Every row gives one point. The ring and each string are closed loops that go straight from each point to the next, and from the last back to the first. Before rounding, they use only three directions, however many columns there are. How many times does the string pass through the ring? Passing back the other way cancels.

Ring (10 x 3):
[[ 13 -13   4]
 [  7   2 -15]
 [-14  18 -20]
 [-45  24 -11]
 [-65  19   4]
 [-72   7  22]
 [-62  -6  41]
 [-39 -15  49]
 [-21 -19  45]
 [  6 -19  23]]
String (25 x 3):
[[-76  38   3]
 [-77  11  -6]
 [-69  -3  -2]
 [-43  -3  10]
 [-56  14  39]
 [-77  13  65]
 [-75 -17  53]
 [-49 -25  29]
 [-34 -14  18]
 [-30  -3  38]
 [-18  -1  74]
 [-12   6  60]
 [-20   0  26]
 [ -7 -23   4]
 [ 22 -43 -13]
 [ 41 -12   5]
 [  5  18  25]
 [-17   3   8]
 [-18 -13 -14]
 [  8  -2 -52]
 [ -4  29 -32]
 [-22  39  -5]
 [-31  25  11]
 [-36  11   1]
 [-52  42  17]]
Times through: 0
String (20 x 3):
[[-19 -11   2]
 [-14   3  13]
 [-18 -11  -8]
 [  6  -5 -39]
 [  2  18 -45]
 [-18  53 -12]
 [-34  37  11]
 [-35   4   0]
 [-49  35  25]
 [-65  35  28]
 [-44  14  24]
 [-47 -17  -4]
 [-72 -18  20]
 [-81  -7  71]
 [-61 -27  61]
 [-35 -36  21]
 [-26 -29   4]
 [ -4 -43  29]
 [ 14 -37  27]
 [ 13 -36  -1]]
Times through: 1

Ring (8 x 8):
[[ 72  17 -13 -11  15  -7  29 -31]
 [ 61  49 -21  20   6   4   5 -41]
 [ 33  61 -18  37 -10   7 -21 -42]
 [ -8  58   2  36 -27   4 -42 -33]
 [-37  31  20  16 -39  -5 -47 -20]
 [-30 -19  13  -9 -39 -19 -29 -12]
 [ 12 -43  -4 -26 -21 -24   3 -14]
 [ 51 -24  -8 -30   2 -18  28 -21]]
String (22 x 8):
[[-50   4  52 -23 -36 -17 -32  -2]
 [-46 -30  31 -24 -43 -24 -29  -3]
 [-22 -18  39 -37 -24 -22  -8  -2]
 [-11 -60  13 -42 -29 -30   0  -4]
 [ 16 -76 -18 -34 -25 -31  10 -13]
 [ 38 -66 -37 -20 -19 -26  14 -23]
 [ 30 -13 -25   3 -17 -13  -3 -29]
 [ 33   2  -3 -11  -6 -11   7 -24]
 [ 51  17  19 -33  16 -11  31 -18]
 [ 55  32  23 -30  20  -7  31 -20]
 [ 32  31  15 -12   2  -6   8 -22]
 [ 61  58  18 -13  23   1  25 -27]
 [ 89  75 -24  25  24  11  19 -48]
 [ 67  66 -43  47   2  11  -7 -53]
 [ 41  48 -43  49 -15   6 -24 -49]
 [ 25  76 -33  64 -20  13 -41 -51]
 [ -5  97  14  45 -19  13 -45 -36]
 [-29  89  22  45 -31  11 -59 -31]
 [-42  59   7  48 -47   4 -69 -31]
 [-17  10 -24  38 -46  -6 -50 -33]
 [ -6   9  -7  15 -32  -8 -30 -26]
 [-18  21  30  -8 -23 -10 -23 -14]]
Times through: 2

Ring (7 x 11):
[[ 60  -5  -2   8 -29  44 -24  23 -11 -12 -26]
 [ 47  18  15  -7 -43  28 -30  16  -2 -11 -24]
 [ 10  17  25 -10 -22  -3 -18   6  -2  -8   5]
 [-33 -20  22   8  32 -29   7   2 -18  -5  51]
 [-41 -40 -11  20  55 -42  31  -4 -24 -11  55]
 [-16 -44 -52  24  45 -34  41  -5 -22 -21  24]
 [ 37 -28 -34  19   4  18   6  14 -18 -17 -11]]
String (13 x 11):
[[  4 -55 -32  33  44   0  22  11 -29 -13  25]
 [-31 -64 -48  35  71 -36  47  -3 -31 -17  47]
 [-70 -56 -69  26  84 -87  76 -24 -25 -24  59]
 [-46 -24 -56   9  43 -74  55 -22 -13 -25  31]
 [ -2 -17 -12   9  14 -15  11   3 -14 -14  16]
 [ -5 -39  15  23  36   4   0  15 -26  -3  42]
 [-44 -67 -38  36  80 -44  49  -4 -33 -14  61]
 [-24 -61 -73  34  65 -42  57  -8 -28 -24  30]
 [ 17 -46 -16  28  29  15   7  17 -27 -10  18]
 [ 19 -27 -12  17  11  10   2  13 -19 -12   8]
 [ 21 -17 -47  11   1  -8  18   1 -11 -23 -13]
 [ 34 -25 -83  16   1  -7  32  -1 -12 -31 -32]
 [ 24 -44 -80  27  24  -7  37   2 -21 -27 -13]]
Times through: 0

Ring (7 x 14):
[[ -4  25  24  24 -13 -36  56   3 -47  21 -75  -4 -20 -32]
 [ -2  52  25  38 -12 -14  31  13 -51 -16 -41  -6 -53 -13]
 [ -6  44   5  36   5  17  -1  10 -19 -50  25   0 -54  25]
 [-12   8 -22  18  18  33 -18   3  21 -55  69   7 -25  53]
 [-11 -40 -44 -16   2  18 -14   8  33 -22  52   5  15  51]
 [ -8 -45 -29 -21 -14 -16  21   8   9  20 -15   1  30  13]
 [ -7 -14   3   2 -12 -39  54  -1 -23  37 -66  -1  15 -24]]
String (20 x 14):
[[ -17  -31  -17    2   23   -7   30  -20   26    8    8   12   30   15]
 [ -11  -63  -32  -28   -8  -25   33   -2   18   38  -25    4   52    6]
 [  -3  -58  -25  -35  -39  -45   43   17  -14   56  -71   -6   43  -14]
 [   0  -21   -9  -15  -41  -37   36   24  -34   34  -68  -10    6  -15]
 [  -6   -2   -2    6  -11  -20   33    6  -19   11  -36   -1   -3   -5]
 [  -8    3    3   14    0  -18   37   -3  -15    8  -30    2   -4   -6]
 [   1   17    6   10  -31  -22   27   24  -44    4  -50  -10  -29  -10]
 [  -1   26   11   19  -22  -20   30   17  -43   -1  -46   -7  -33  -11]
 [  -9   25   15   30    8  -14   38   -7  -22   -4  -27    3  -21   -8]
 [  -9   48   28   47   16  -11   41  -11  -30  -15  -26    4  -38  -12]
 [   4   93   33   55  -22    5    6   32  -72  -54  -20  -13 -102    0]
 [   3   68   10   38  -22   18  -14   36  -49  -63   13  -11  -88   24]
 [  -3   26   -7   18  -13   12   -6   23  -21  -39   16   -5  -45   27]
 [  -9   13   -9   18    5   11    3    5   -2  -31   23    3  -24   27]
 [  -6    9  -19   10   -7   19  -13   19   -3  -41   36   -2  -31   39]
 [  -7   -4  -40    0   -3   41  -42   24   21  -64   84    1  -29   69]
 [ -16  -32  -53   -7   22   47  -39    2   57  -57  109   11    4   80]
 [  -6  -45  -64  -31  -18   36  -49   33   36  -45   84   -2    1   78]
 [ -11  -67  -66  -37   -6   25  -30   16   50  -22   71    4   31   68]
 [ -15  -57  -43  -22    9    4    5   -4   41    2   34    9   40   38]]
Times through: 1
String (19 x 14):
[[ -8 -63 -59 -37 -17  13 -21  21  35 -11  46   1  28  55]
 [ -3 -58 -53 -42 -38   0 -14  34  12   2  13  -7  21  40]
 [ -3 -23 -26 -14 -25  -6   5  23  -7  -2  -6  -5   0  20]
 [ -1 -56 -43 -41 -44 -16   4  34  -2  20 -19  -9  24  21]
 [ -6 -74 -46 -45 -31 -22  16  19  14  34 -21  -3  48  17]
 [ -3 -71 -50 -48 -40 -16   5  29   9  26 -14  -6  39  24]
 [ -3 -61 -51 -43 -39  -6  -7  33   9   9   3  -7  25  34]
 [ -3 -32 -37 -22 -29   2  -9  29   2  -9  12  -6   2  34]
 [ -9 -10 -17   3  -1   1  10   5   3 -12  10   2  -3  22]
 [-19 -34 -35   0  31  20   0 -16  48 -23  62  15  23  47]
 [-18 -33 -49  -4  29  43 -31  -5  59 -52 104  14  10  75]
 [-12 -14 -47   0  13  50 -45  13  41 -69 107   7 -17  80]
 [ -6   2 -28   4  -6  27 -25  22   7 -49  54  -1 -29  51]
 [ -6   4 -16   7  -9   8  -2  17  -6 -27  17  -2 -22  28]
 [-17  -1 -15  21  35  20   6 -18  29 -33  52  14  -2  37]
 [-20 -10 -35  16  45  48 -26 -16  57 -64 111  17  -4  73]
 [-13 -22 -49  -4  15  47 -42   9  46 -62 105   8  -8  79]
 [-17 -40 -52 -10  22  38 -28  -2  57 -44  95  12  16  72]
 [-18 -60 -57 -21  22  28 -19  -7  64 -25  83  13  37  66]]
Times through: 2

Ring (9 x 14):
[[ 38  26   3  80  -1  49   7  -2 -12 -33 -21  11  15 -38]
 [ 36  35   1  66 -31  50  21   7  -3 -39 -32  -2  11 -37]
 [ 34  27   7  42 -55  29  30   5   4 -36 -31 -15   5 -25]
 [ 25   1  21  -3 -62  -7  26  -2   3  -6  -6 -35   1  -5]
 [ 11 -29  36 -46 -42 -35   4 -10  -9  43  35 -50   3  12]
 [  7 -46  43 -51 -15 -45 -12 -18 -18  64  56 -47   7  18]
 [ 18 -42  38 -17  -1 -37 -11 -24 -18  41  44 -27   8  11]
 [ 33 -18  24  40   5  -6  -1 -23 -15  -3  12   0  10  -7]
 [ 39   4  13  70   7  23   3 -14 -14 -24  -8  11  13 -24]]
String (20 x 14):
[[ 51  34  -2 112  -9  53  21  -6  -4 -68 -45  26  12 -41]
 [ 44  36  -3 111  14  68   5  -2 -15 -48 -30  27  18 -48]
 [ 24   7  14  42  13  34 -11  -3 -22  10  12  -5  18 -28]
 [ 32   0  17  42 -11  11   7 -11 -10 -11  -1  -5  10 -16]
 [ 43  -7  18  62 -10   0  13 -23  -6 -33 -12   8   6 -11]
 [ 39 -37  31  41   8 -34   1 -38 -12 -10  15   5   5   7]
 [ 21 -59  45 -17   6 -59 -12 -37 -18  40  50 -22   5  23]
 [ 28 -19  27  10 -26 -20  10 -18  -7   2  10 -20   4   1]
 [ 16 -22  30 -13 -15 -16  -4 -12 -15  33  31 -31   9   0]
 [ 22 -34  36 -22 -37 -42  10 -20  -6  21  25 -35   1  14]
 [ -1 -60  51 -87 -24 -66 -14 -19 -18  87  73 -64   4  30]
 [ -9 -61  52 -95  -6 -57 -29 -15 -27 110  89 -67  10  26]
 [ -5 -54  48 -77   3 -45 -30 -15 -29 101  83 -57  12  19]
 [  3 -69  53 -68   4 -68 -25 -29 -25  87  80 -48   8  30]
 [ 32 -34  33  13 -18 -38   8 -29  -7   1  16 -14   2  11]
 [ 34 -13  23  32 -19 -10  11 -19  -7 -12   1  -8   5  -5]
 [ 51  -9  17  86   2  -1  14 -31  -6 -49 -18  23   6 -12]
 [ 39   8  10  84  27  36  -6 -14 -20 -22  -4  20  17 -31]
 [ 26   9  12  50  16  38 -11  -3 -22   5   9  -1  19 -30]
 [ 38   9  12  57 -22  17  17 -10  -5 -32 -18   0   8 -20]]
Times through: 2

Ring (9 x 14):
[[-20  17 -27  -3  10   1  21  -4  -7 -10  20 -17  60   8]
 [ -4   9 -23  12  -6 -10  26 -16  -5   0   5   0  55  22]
 [  3  -4 -16  11 -12 -20  25 -19  -1   6  -3   9  48  24]
 [ 11 -29   0  -2 -16 -28  15 -13   9  13 -10  15  28  18]
 [ 10 -40  10 -14 -15 -24   2   1  17  14  -9  11   9   8]
 [  3 -40  13 -25  -8 -15  -6  13  20  10  -1   0   2  -3]
 [-13 -28   5 -37   8  -5  -7  21  15  -1  14 -16  14 -13]
 [-28  -9 -10 -39  23   1   1  18   4 -12  26 -28  38 -16]
 [-31   5 -20 -29  25   3  10  11  -2 -15  29 -30  53 -10]]
String (30 x 14):
[[-70  -9 -39 -86  85 -24  29  -2 -24 -34  53 -52 115 -40]
 [-71   0 -40 -81  82 -14  25   4 -23 -36  56 -56 110 -39]
 [-53  18 -34 -47  51   8  15  13 -13 -29  47 -49  78 -24]
 [ -5  23 -11  16 -18  26  -1  18  10  -3  13 -15  14  13]
 [  2   7  -6  12 -20  10   3   9  11   3   5  -5  15  15]
 [-24  -4 -21 -25  21 -12  18  -3  -5 -10  20 -18  61  -3]
 [-49   6 -42 -44  55 -22  37 -16 -24 -24  37 -32 109 -12]
 [-21  33 -40  11  10  -2  35 -18 -17 -13  20 -14  82  18]
 [ -6  29 -35  28  -8  -5  35 -24 -12  -4   7   0  71  31]
 [ 23  18 -10  50 -47   6  14  -9   9  13 -12  16  14  42]
 [ 21   3   1  34 -44   7   2   3  17  14 -11  12  -2  31]
 [-11 -17 -14 -18  10 -24  21 -12  -2   0   7  -3  55   6]
 [-21 -35 -23 -41  33 -55  39 -33 -14  -3   8   1  92   0]
 [ -6 -42 -14 -28  16 -57  35 -34  -7   7  -4  13  74   9]
 [ 32 -22   8  29 -47 -18   8 -11  18  24 -24  29   0  35]
 [ 32  -8  10  38 -55   4  -3   4  24  21 -19  21 -18  34]
 [ 14  -9   2  15 -30  -1   2   4  16  12  -7   8   5  20]
 [-16 -35 -14 -37  23 -43  26 -19  -5   0   7  -1  68  -1]
 [-12 -40 -16 -34  22 -54  34 -31  -9   3   1   7  77   4]
 [  9 -24 -10   5 -12 -37  28 -28   0  12 -11  19  49  25]
 [ 33   1   0  51 -56  -4  12 -12  15  22 -23  28   3  45]
 [ 12  -2  -3  19 -29   0   6   1  12  10  -5   7  12  23]
 [-16  -9 -20 -18  14 -22  24 -13  -6  -4  12  -7  63   5]
 [-31  -4 -32 -30  35 -28  34 -20 -17 -13  22 -16  91  -1]
 [-39  19 -46 -20  40 -18  42 -24 -25 -21  30 -23 109   3]
 [-21  37 -35  12   6  11  25  -6 -11 -14  22 -20  67  15]
 [ 14  32  -7  47 -46  32  -2  15  15   6   0  -1  -4  31]
 [  6   8  -4  18 -26  13   1  11  13   5   2  -3   8  18]
 [-32  -8 -22 -39  33 -15  18  -1  -7 -13  26 -24  68 -11]
 [-63  -3 -37 -73  73 -17  26   0 -20 -31  49 -48 104 -33]]
Times through: 5
String (23 x 14):
[[-22 -33   6 -53  20  -3 -12  29  16  -5  21 -26  14 -25]
 [  7  -5  11   4 -28  22 -18  31  25   7   4  -9 -21   6]
 [  9  -2   2  12 -27   9  -3  13  17   8   0   0   0  15]
 [-43 -16 -22 -60  49 -18  17   3  -8 -18  34 -33  74 -24]
 [-32  -8 -19 -40  32 -11  15   3  -5 -13  26 -25  62 -13]
 [-57  -2 -36 -64  65 -18  27  -3 -19 -28  44 -42 101 -27]
 [-44  24 -38 -28  39   3  24   0 -16 -25  39 -37  85  -9]
 [ 14  27  -7  42 -42  26   1  11  14   6  -1   1   1  30]
 [ -6  -3 -11  -3  -4  -5  11   0   4   0   8  -6  35   9]
 [ 15  11  -4  33 -39  12   3   5  14  10  -5   6   4  28]
 [-18  -4 -23 -15  15 -19  25 -13  -7  -6  13  -9  66   6]
 [-39 -12 -41 -43  52 -47  49 -36 -27 -16  24 -15 121  -4]
 [ 16   4 -15  34 -31 -14  25 -23   2  12 -12  19  38  38]
 [ 38   4   4  56 -64   3   6  -6  19  23 -24  28 -10  46]
 [  1 -13  -6  -2 -10 -12  11  -3   7   6   1   2  28  13]
 [-22 -40 -17 -48  34 -49  30 -23  -9  -3  10  -4  79  -6]
 [  2 -54   0 -30   5 -51  21 -21   4  13  -9  15  45   6]
 [ 43 -36  25  28 -61 -12  -9   4  32  32 -31  33 -35  32]
 [  6 -62  15 -36  -3 -40   3  -2  17  15  -9  11  14  -2]
 [ 38 -37  31  17 -58   0 -21  20  38  29 -24  23 -50  21]
 [ 30  -9  17  32 -56  15 -15  19  31  20 -16  14 -35  26]
 [-22 -34  -6 -48  25 -24   9   3   3  -4  16 -15  46 -14]
 [-36 -48  -2 -79  47 -28   3  13   4 -10  26 -28  48 -34]]
Times through: 4

Ring (10 x 14):
[[-18 -45  -6  16  20  14   0   5  15  12  -4 -22  -5  -7]
 [ -2 -21  13   0  23  10 -22 -15   4  29  10  16  18   3]
 [ 33  27  42 -23  13  -2 -42 -43  -9  40  21  66  41  11]
 [ 46  39  48 -28  11  -7 -42 -52 -10  36  21  70  43   9]
 [ 37  16  34 -16  17  -3 -25 -45  -1  18  11  30  27  -6]
 [ 23 -12  14   0  21   2  -3 -29  11   0  -2 -14   6 -19]
 [ 15 -21  -4  15   3   1  29  -6  25 -26 -24 -52 -25 -30]
 [ 17 -11  -6  16 -12  -3  38   2  27 -31 -31 -51 -34 -28]
 [ 10 -11  -9  18 -18  -2  38  11  27 -27 -32 -45 -36 -22]
 [-10 -36 -13  22   0   8  24  15  24 -10 -21 -43 -26 -16]]
String (31 x 14):
[[  4 -16 -17  25 -28  -2  51  24  33 -35 -41 -58 -49 -23]
 [ 27  19  -2  13 -43 -12  49  12  28 -37 -42 -34 -44 -20]
 [ 28  14  12   2 -16  -7  15 -10  15 -10 -17  -5 -12 -12]
 [ 13 -11   4   8   2   1  12  -8  17  -6 -13 -20 -11 -15]
 [-11 -52 -22  29  10  10  36  14  31 -26 -28 -76 -36 -31]
 [ 12 -14 -20  27 -30  -5  63  21  38 -50 -49 -76 -58 -34]
 [ 38  31  -3  14 -57 -18  63  14  33 -51 -52 -43 -56 -26]
 [ 34  26   7   6 -38 -13  36   1  22 -27 -33 -16 -31 -16]
 [ 23  16  -7  17 -48 -12  56  19  32 -41 -47 -41 -52 -21]
 [-20 -52 -31  36  -7   9  51  33  37 -32 -39 -83 -51 -28]
 [-27 -67 -26  32  18  16  28  21  29 -13 -22 -71 -31 -24]
 [ 10 -13   7   6   7   3   4 -10  14   2  -8 -11  -4 -11]
 [  8  -9   7   5   1   2   3  -6  13   6  -8  -3  -4  -6]
 [ -3 -30   2  10  17   9  -1  -5  13   9  -4 -16  -1  -9]
 [-41 -79 -12  21  51  27 -18   4  12  30  10 -27   9  -5]
 [ -9 -28  17  -3  35  14 -39 -19  -2  46  22  32  32  10]
 [ 31  32  43 -24   7  -3 -44 -40 -11  45  22  76  41  17]
 [ 29  20  31 -14   5  -3 -23 -31  -1  24   9  41  23   4]
 [ 11 -12  14   0  17   5 -11 -20   8  14   2   4  10  -7]
 [ 16  -1  31 -14  28   6 -40 -37  -5  39  22  43  37   6]
 [ 46  50  61 -38  13  -6 -64 -60 -21  58  35 106  62  23]
 [ 55  66  67 -43   4 -11 -66 -63 -23  60  35 121  65  27]
 [ 42  43  45 -25  -2  -8 -35 -42  -8  33  15  70  35  12]
 [ 14  -8  13   0  11   3  -6 -18   9  10  -1   2   6  -8]
 [ -5 -33   9   4  31  13 -19 -15   6  25   9   1  16  -3]
 [-35 -69  -4  14  51  25 -28  -3   7  38  16 -10  19   0]
 [-32 -61  -7  17  36  21 -15   5  11  28   7 -15   7  -1]
 [-12 -29  -1  12   9  10   0   5  13  14  -5  -8  -4  -2]
 [ 19   4  14   0  -3  -2   2 -13  11   4  -8   4  -1  -7]
 [ -5 -34  -7  16  10   8  14   3  20  -4 -14 -34 -15 -15]
 [-19 -51 -25  31   0  10  38  25  32 -22 -30 -69 -40 -23]]
Times through: 4
String (25 x 14):
[[ 25   5  19  -4   5  -2  -5 -24   8   6  -3   7   6  -9]
 [ 36   7  21  -6  10  -4  -2 -34   9  -3  -4  -3   7 -18]
 [  7 -50 -10  19  31  10  23 -15  26 -26 -17 -75 -18 -40]
 [ 11 -38 -11  20  15   5  32  -8  28 -32 -24 -73 -27 -39]
 [ -2 -49 -15  23  20  10  27  -1  27 -23 -21 -71 -25 -33]
 [ 14 -11   8   5   7   2   6 -13  14  -2  -9 -15  -4 -14]
 [ 37  18  14   0 -14  -9  18 -18  16 -17 -19 -11 -13 -19]
 [ 26  -8   1  11  -2  -3  30 -12  24 -29 -25 -47 -24 -31]
 [ 28  -4   8   5   3  -3  17 -19  18 -18 -17 -30 -12 -26]
 [ 30  13  20  -5  -2  -5   0 -23   9   1  -6   8   3 -10]
 [ 29   7  20  -5   6  -2  -5 -27   8   4  -3   6   7 -11]
 [ 39  25  31 -14   2  -6 -15 -37   2  12   3  29  17  -5]
 [ 16 -12  19  -4  26   5 -19 -30   4  18   9   9  19  -8]
 [  9 -20  17  -2  30   8 -22 -28   4  22  11   8  21  -6]
 [ 31  20  30 -13   4  -4 -19 -32   1  19   6  36  20   1]
 [ 45  49  49 -28  -2  -9 -40 -46 -11  38  19  81  40  15]
 [ 11   1  35 -17  30   8 -53 -37 -11  55  30  64  48  17]
 [ -3 -27  14   0  31  12 -27 -19   3  32  14  15  23   1]
 [ 11  -9  16  -2  15   5 -15 -20   6  19   5  13  13  -3]
 [ 34  30  32 -15  -5  -7 -18 -30   0  20   4  43  19   4]
 [ 33  36  52 -31  15  -2 -59 -49 -17  58  32  95  56  23]
 [ 35  33  53 -31  21  -2 -61 -54 -17  57  34  91  58  20]
 [ 16  -7  20  -5  20   4 -20 -27   4  20   8  16  19  -4]
 [ 16  -9  18  -3  19   4 -15 -26   6  15   5   8  15  -7]
 [ 21  -8  22  -7  27   4 -22 -35   3  18  10  11  22  -9]]
Times through: 3
